Every row gives one point. To make a cloud, some directions were put in groups of two or more. Within a group, all points are equally far from the middle, so they leave a hole (a ring in 2 directions, a hollow ball in 3). The other directions are filled evenly. Then the cloud was stretched, turned, moved and blurred a little. How many holes are there, and how many directions does each take, smallest first?
(in the rows, 128 means zero)

Cloud (14 x 2):
[[ 80 123]
 [150  99]
 [162 144]
 [161 110]
 [145  96]
 [ 81 118]
 [107 165]
 [166 136]
 [ 81 141]
 [ 97 160]
 [111  93]
 [ 98  99]
 [ 97 160]
 [ 91 104]]
Holes: 1 (2)

Cloud, 15 rows:
[[107 155]
 [166 135]
 [ 83 168]
 [129 116]
 [147  90]
 [111 130]
 [ 99 115]
 [171 117]
 [158 135]
 [ 94 103]
 [152 106]
 [173 189]
 [ 98 154]
 [ 99 138]
 [148 182]]
Holes: 0

Cloud (21 x 3):
[[127 119  48]
 [ 91 105 141]
 [164 144  93]
 [122 139 178]
 [129 145 166]
 [135 135  75]
 [144  96  76]
 [179 171 148]
 [133 130  61]
 [ 91 112  83]
 [159 120 150]
 [111 140 116]
 [151 126 122]
 [130 135 164]
 [125 136 139]
 [170 165 120]
 [178 163 117]
 [125 104  69]
 [138 123 136]
 [164 138  84]
 [155 109 150]]
Holes: 0

Cloud:
[[ 96  93  95]
 [113 119 158]
 [156 163 131]
 [141 123  86]
 [127  99 141]
 [109 176  84]
 [ 92 141  76]
 [112 170 153]
 [ 84 177 120]
 [135 104 139]
 [ 88  88 118]
 [ 73 146 139]
 [ 80 106  94]
 [ 92 163 150]
 [108  98  88]
 [120 117 157]
 [107  87 102]
 [149 155 145]
 [ 81 157  89]
 [106 181 142]
 [132 156 156]
 [128  92 126]]
Holes: 1 (3)

Cloud, 19 rows:
[[137  94 119]
 [175 125 121]
 [124 163  97]
 [119 125 192]
 [111 130 108]
 [138 141  91]
 [102  99 182]
 [158 170 116]
 [ 92 146 176]
 [173 136 128]
 [151 173 129]
 [123 140 186]
 [109 130 192]
 [145 140 174]
 [ 98 100 174]
 [130 151  92]
 [171 142 130]
 [150 122  95]
 [116 179 119]]
Holes: 1 (3)

Cloud (31 x 4):
[[104 113 148 150]
 [114 120 158 107]
 [174 128 107 118]
 [ 79 138  78  99]
 [124 173 135 127]
 [ 87 109 130  99]
 [137 115  56 136]
 [159 138 147 153]
 [ 59 134 141 117]
 [ 75 125 142 134]
 [ 88 143 171 114]
 [101 121 130 181]
 [157 138 147 122]
 [ 87 156 102 148]
 [171 140 113 129]
 [ 70 146 159 126]
 [117 138  69 151]
 [122 102  64 130]
 [125 118  58 161]
 [100  98 104 120]
 [144 104 141 123]
 [ 98 155  79 111]
 [131 126 155  95]
 [180 123 105 127]
 [ 74 144  87 122]
 [112 108  64 140]
 [100 121  76 164]
 [130 127  60 136]
 [127 143  90 185]
 [110  90  88 146]
 [161 127 102  98]]
Holes: 1 (3)

Cloud:
[[138  63 144 117]
 [157 133 121  99]
 [143 129 161 149]
 [ 77 162 104 124]
 [136  88 137 121]
 [154 127  95 118]
 [147 158 130 148]
 [164 117 106  95]
 [114  93 116  83]
 [ 98 132  93 107]
 [114 125 142  88]
 [154 139  60 153]
 [117  61 138 111]
 [ 93 168  82 139]
 [138 149 135  56]
 [ 80 146 110  95]
 [127 145  55 145]
 [137 112  83 100]
 [122 104 119  69]
 [104 128  84 115]
 [102  72  98  76]
 [ 80 160 125 170]
 [129 131 109 146]
 [111 111  81 145]
 [144 117 151 153]
 [140 133 152 155]
 [ 79 140 168 114]
 [127  83 112  81]
 [176 121  96 161]]
Holes: 0

Cloud:
[[115  81 141 159]
 [103 144 119 183]
 [115  94 116 161]
 [144 114  90 120]
 [ 80 131  56 131]
 [ 92  92 125 161]
 [136  81 175 145]
 [ 83 122  89 154]
 [101 164 122 129]
 [120  90 142  98]
 [ 88 137 122 171]
 [170 135 149 136]
 [ 95  98 142 127]
 [173 137 168 159]
 [ 76 100  80 137]
 [105 147 138 196]
 [111 167 139 130]
 [ 83  99 105 152]
 [117  90 123  79]
 [148 102 131  79]
 [161 103 182 130]
 [120 147  80 145]
 [ 93  86 134 147]
 [153 132 147 174]
 [147 155 137  93]
 [125 175  90 123]
 [105 129 151 118]]
Holes: 1 (3)
